Each row of a before or after table is a point. The points were changed in one or more steps. Then noise was added and the rows were shuffled. The steps act on how far a point lies along the listed directions, d1 being the first. Write out the steps. A step turns or swaps two directions, mirrors them in a line or flattens them onto one, adds a multiple of one to another, or multiplies one. Angles are multiples of 10 degrees, from the lower direction toward the higher: turns from -170 to 170, lines from 10 to 170 but not 90. Use the fewest steps. Two steps may share a direction if one is a turn and the other turns, adds or multiplies; they go together, in the order done. Otherwise the lowest direction goes first.

Directions:
(1): [-42  20]
(2): [20 42]
Before (14 x 2):
[[  8 -20]
 [ 30   8]
 [ 26  82]
 [ 19 -77]
 [-10 -25]
 [-22 -30]
 [ 38  20]
 [-23  14]
 [-25 -10]
 [ 17  -2]
 [  0 -31]
 [-41  20]
 [-74 -26]
 [ -1  -7]]
After (14 x 2):
[[ 32 -70]
 [ 13  90]
 [ -7 -22]
 [  6 -30]
 [-45  14]
 [-17 -35]
 [-72 -41]
 [ 37  23]
 [ 14   1]
 [ 27  12]
 [ -2  -7]
 [  6 -15]
 [-26 -13]
 [-28  11]]
Steps: turn d1 and d2 by -10 degrees

Directions:
(1): [ 26  26 -49   9   7 -51]
(2): [-13  14  10 -63  43 -15]
(3): [-20  44 -38   2   9  50]
(4): [-47 -44 -43 -13 -12 -10]
(5): [-11 -19   1  42  64  -1]
(6): [-53  36  26  22 -13 -32]
Before (10 x 6):
[[ -9  43  -3   9  47  18]
 [ 26  26 -13  -8  38 -78]
 [ 51  27  27  18  39 -10]
 [ 19  87  25  23  26  19]
 [ 46   3  22  -6  33  -2]
 [ -8 -81 -53 -33 -35  44]
 [-14  -6  30  46  13 -16]
 [ -4 -33   1  18  46 -13]
 [-25  14 -24 -17  -2  35]
 [  1  45 -31  52  33  -5]]
After (10 x 6):
[[-37  54  -2 -28  31  56]
 [ 16 -91 -58 -21 -35  -2]
 [ -6  47 -29  41  45  -4]
 [ 30  12  24 -15  31  28]
 [ 12  -1 -32 -10  -6 -38]
 [ 32  37  35   6  41  27]
 [-19 -25   4   0  51   8]
 [ 10  39  -8  -3  42 -32]
 [ 37  80  22  19  19 -26]
 [-24   0  36  36  27  -5]]
Steps: swap d1 and d3; turn d2 and d5 by -20 degrees

Directions:
(1): [-41  27 -33 -35 -28 -12 -76   5 -11  13 -11]
(2): [-58  -5  40  24 -27 -18   6 -44 -28  -8  49]
(3): [ 20  -5   5  43 -29 -56 -21 -34  44 -14 -43]
Before (12 x 11):
[[ 26  39 -77 -23  -3  27 -56  45  23   1 -50]
 [ 19 -37  34  44  25  -6  62 -20  -7 -14  14]
 [ 12  19 -67 -65  -5  12 -18  59  10  37 -32]
 [ 17   2 -42  15  -9 -46 -14 -16  21 -19 -24]
 [ 60 -21 -14   0  72  33  92  41  17 -27   3]
 [ 41 -23  16  51 -27 -35  16 -17  27 -15 -14]
 [ 67 -18  26  39   3 -37  34 -11  22 -38 -49]
 [  9   4 -16  48 -27 -61 -54 -54  26   1 -19]
 [ 63  10 -47  -1  -2 -20 -44  11  30   7 -67]
 [ 58 -27  34  24  32   8  80  -3  38 -23  -8]
 [-25 -20  34  45 -15 -44 -21 -18   7  -3  13]
 [ 26   5 -42  -3 -24 -15 -24  11  16   5 -55]]
After (12 x 11):
[[ 20  -3 -11  54 -21 -59 -44 -56  32  -1 -21]
 [ -3  16 -59 -57 -16   1 -20  47  10  35 -24]
 [ 21   4 -34   7 -26 -21 -18   4  14   6 -49]
 [ 51 -27  34  21  34  16  85   2  30 -20  -1]
 [ 12  37 -66 -11 -15  14 -54  28  18  -3 -36]
 [-16 -24  31  42  -7 -39 -18 -13  14  -2   8]
 [ 42 -24  19  51 -19 -31  28 -13  25 -13 -11]
 [ 18  -1 -36  19  -8 -47  -7 -16  21 -22 -18]
 [ 23 -38  31  36  33   5  68 -10 -11 -13  18]
 [ 64 -21  33  40   8 -30  44 -13  14 -37 -37]
 [ 45 -21 -12  -6  68  40  90  38   3 -26  18]
 [ 53   6 -32  12  -7 -26 -37  -5  25   3 -53]]
Steps: turn d1 and d3 by 10 degrees; multiply d2 by 0.7

Directions:
(1): [-42 -17  10  42   0 -21 -12 -45  -5 -31 -15  -7   4 -48  63  55   1 -49]
(2): [ 61  -6  14  43 -75 -24 -53  11 -15  24 -24 -18  17  20  -8 -12   6 -44]
Before (11 x 18):
[[-30   5  15  15  30 -14   0 -51  18 -50   7   7   6 -33  27  31  12 -38]
 [ -8 -21  20  22 -35 -18 -13  -6  -4  -5  -1 -36   1 -30   4  35   8 -52]
 [ 12  14   8 -40   3  -1  22   3  -9  -3  16  -2  19   1  -3  -6 -25  10]
 [-31  -2 -26 -70  79  21  71   7  17   5  50  42 -38   8 -35 -24 -26  75]
 [-46  -9  20  42   1 -27 -26 -63 -12 -28 -10 -17  -3 -53  83  61   4 -57]
 [  2  21 -15 -44  27  32  39  37   5  11  20  20   8  23 -61 -59  -7  52]
 [-18  17 -24 -91  84  27  58  33  18  11  62  30 -20  27 -44 -21 -18  94]
 [-74 -19   5  45  49 -16  -6 -43  22 -53 -17   7   2 -51  80  61 -12 -55]
 [-76 -10  -9  24  53  -7  12 -44   3 -33  -5   4   4 -59  50  33   2   2]
 [-38  16 -10 -72  95  48  71  15   7  -7  15   9 -34  -5 -10 -27 -12  80]
 [-10 -16   5  51 -22 -13  -3 -16  19  -8 -18  -4  21 -10  40  17  10 -49]]
After (11 x 18):
[[  0 -17  20  22 -40 -24 -20   1  -8   2  -4 -34   3 -22  -6  27   8 -47]
 [ 20   3  21  42 -39 -27 -45 -25 -15   4 -11 -19   6  -6  36  17   6 -49]
 [ 14  10  19  13  -2 -14 -17 -29  15 -25   5   1   9  -6  -8   2  16 -34]
 [-14  20 -10 -73  82  47  62  30   3   8  13   9 -33  10 -30 -44 -12  81]
 [  6  11   8 -37   5   4  23   2  -6  -7  16  -3  18  -4  -5  -5 -24  11]
 [-26  15 -17 -39  48  29  48  21   8  -6  19  21   1   2 -35 -40 -10  47]
 [  5 -15   5  49 -35 -15 -12  -9  17  -3 -13  -2  29   2  30   4   9 -46]
 [ 10 -10   4  42  -4 -15 -33   3  16  -5 -21   1  12   5  15   4 -11 -45]
 [-20   2 -25 -67  70  21  65  15  16  12  50  41 -38  16 -44 -34 -22  77]
 [-18  17 -23 -89  88  31  61  30  17  12  63  30 -20  24 -45 -19 -19  94]
 [ -6   1  -9  20   6  -6 -15  -2  -2   6 -10  -3  10 -12   2 -19   2  13]]
Steps: flatten d1 and d2 onto the line at 50 degrees

Directions:
(1): [ 17   2  64 -22   5 -24 -34 -16  32  19  48 -78  35  -6 -24 -62 -17  16
   2  15  15 -15   9  21  44  21  42  38  38  39 -27   0]
(2): [ 93 -17  14  24  67  -5 -19  25  16 -31 -34   4   9 -28   1  15   3  -6
 -51   2  72  33  39 -25   4  11  29   5 -45  -6   3 -19]
(3): [-26   0 -16  24  32 -12 -22 -19  24 -21  12   0  12 -32  13 -20  -6  32
 -24   6 -18 -95   3 -29 -52 -28   9 -64 -19  31 -45 -63]
Before (14 x 32):
[[ 62 -23  24  34  57 -14 -27  10  23 -27  11 -29  25 -42 -15 -20 -12  24
  -56  11  57 -17  35 -12   3   1  39  -7 -23  32 -14 -41]
 [  4  -5  -5  23  17   6  -3   7  23 -24 -20  26 -10   1   1   6  -7   6
  -20   6   2 -27  13 -14 -33 -16  -7 -30 -32  -3  -1 -36]
 [ 27 -23  10  -1   4  -3 -16  -4   4  12  -4 -27   7 -14 -13 -13   4 -12
   -5  -8   0  20   6  31  29 -11  17  16   7  -3 -10  18]
 [-80  -8  12 -10 -38 -22  10 -26  -1  34  52 -18  -3  18  25 -26 -17  16
   50   3 -46 -53 -33  33  17 -10   0  17  40  24 -27  32]
 [ 44 -24  16  29  55  -1 -24   5   8 -20   9 -17  27 -43   2 -20  -6  26
  -42  13  44 -33  24   4 -16  -5  40  -9 -28  24 -16 -36]
 [-10 -15   5  -3  16 -20  -8 -19  23  -3  30 -21  10  -6  -6 -40  -8  32
   -2  19   6 -61  13 -31  -5 -22  22  -9  -6  18 -29 -37]
 [ 65  10  37  17  51 -14 -30   4  27 -17  13 -24  15  -4   6 -13   2   9
  -27   4  47   1  37  -5  -2  30  38  -2 -24  16  -1 -25]
 [-10 -11  32 -12  37 -36 -38 -35  61   2  61 -40  58 -27 -10 -46 -23  42
   -5  13  -8 -95   7 -19  -9 -15  45  14  15  62 -67 -60]
 [-63  -2 -52  -3 -36  15  38  -8 -39   4 -10  75 -51  28  11  39   6 -28
   31 -13 -41  19 -21   5 -26 -30 -73 -29  -9 -43  43  21]
 [-32  14  -7   0 -13   9  22   2  -8  19 -12   6 -19  11  17  20  11  -8
    9 -14 -23 -10 -23  -1 -31   2 -13  -9  19  -8  -1 -15]
 [-27   7  -8 -13  31  -9 -17 -23   7  -4  23 -10   8  -8   0 -15  -5  33
  -12  19 -29 -74  -2  -6 -31  -9  10 -33 -12  44 -34 -35]
 [  8   8  40   9  39 -50 -45 -13  47 -36  21 -20  46 -26   0 -42 -26  26
   -1  19   4 -77  24 -10 -14 -26  37 -32  -9  49 -53 -71]
 [-78  10 -36 -15 -58  16  23 -14 -42   7  14  15 -28  16  14   5   8  18
   39 -11 -54 -16 -42  19 -17 -21 -33 -20  21 -10  11  10]
 [-12 -13 -13  12   5  16  22  11 -14   0 -17  36 -27  12  19  57  -6 -18
    8   5   9  40 -22 -18 -27  -4 -29 -17 -40 -20  32   2]]
After (14 x 32):
[[-19   2  -1 -22 -37  10  10  -2 -33   7   9 -10 -15  11   0  -1   7  10
   26  -7  -9  29 -23  24  19   1  -8  20  21  -9  19  23]
 [ 22 -19  27  14  26  -1 -19  -2   5   0  27 -31  29 -29  -3 -32  -8  26
  -19  10  25 -31  12  22   0   2  34   8  -2  29 -14 -20]
 [ 22  16  14  18  30  -9 -21  -6  21 -15  19 -11   6   1  14  -9   2  15
  -15   1  16 -28  22  -6 -23  15  19 -23 -20  15  -6 -30]
 [ 20  -1  43  -7  -9   1  -8   5  25   5   6 -23   1  20 -22 -21 -14  -2
    2  11  13  16  14  21  25  12  12  32   9   5  11   5]
 [ -5  -5   3 -26 -31   6  24   2 -29  22   3  25 -33  38 -11  16  -2 -43
   31  -8   4  85  -4  31  38   6 -42  40  13 -41  55  55]
 [  2 -24 -23  17  12   3  -9  -7  -1  -6 -17   6  -2 -25   2   3  11  -6
  -12 -13 -18 -18   1  13 -11 -33   1 -31 -14  -5 -15  -8]
 [ -5  10  20  -9 -10   4  15   7  -2  25  -9 -18 -12  14   7  11   6 -12
    8 -11  -2  18 -16   9  -2  18   0  22  25  -9   6  -1]
 [ 21 -15  19  23  29 -12 -16  -2  17 -14  26 -30  22 -28 -18 -27 -11  28
  -34  12  25 -33  17  -2   2  -5  25 -10  -4  36 -16 -34]
 [  9  10  63 -10  23 -54 -47 -16  47 -19  36 -44  53 -15 -10 -57 -27  21
   12  22   6 -59  20   8  13 -10  44  -1  14  53 -48 -51]
 [ -3 -15  22 -13  11 -24 -13 -18  24   3  39 -36  14  -2 -13 -47 -12  28
    2  22  13 -46  13 -23  13 -14  31  14   4  20 -25 -25]
 [-43 -17  -1  12   1 -20   3 -15   4   9  25   4  -1  -1  38  -7 -15  16
   19   2 -18 -56 -16   8  -5 -16   6  -5   3  21 -30  10]
 [  5   7  33 -36  24 -14 -24 -19  12  14  38 -48  20   3 -18 -33 -10  24
   -3  23  -6 -33   4  18  18  17  30  19  14  48 -26  -4]
 [  1 -11  18  -7  -8  12  20  12 -11  15   2   2 -18  24   4  39 -11 -23
   21   7  20  72 -24   3  10  16 -17  26 -14 -17  38  29]
 [ -7 -11  32 -11  36 -36 -37 -36  61   3  60 -42  57 -28  -9 -46 -22  43
   -7  14  -7 -95   8 -20  -7 -13  47  17  13  62 -64 -59]]
Steps: swap d1 and d3; multiply d2 by 0.4
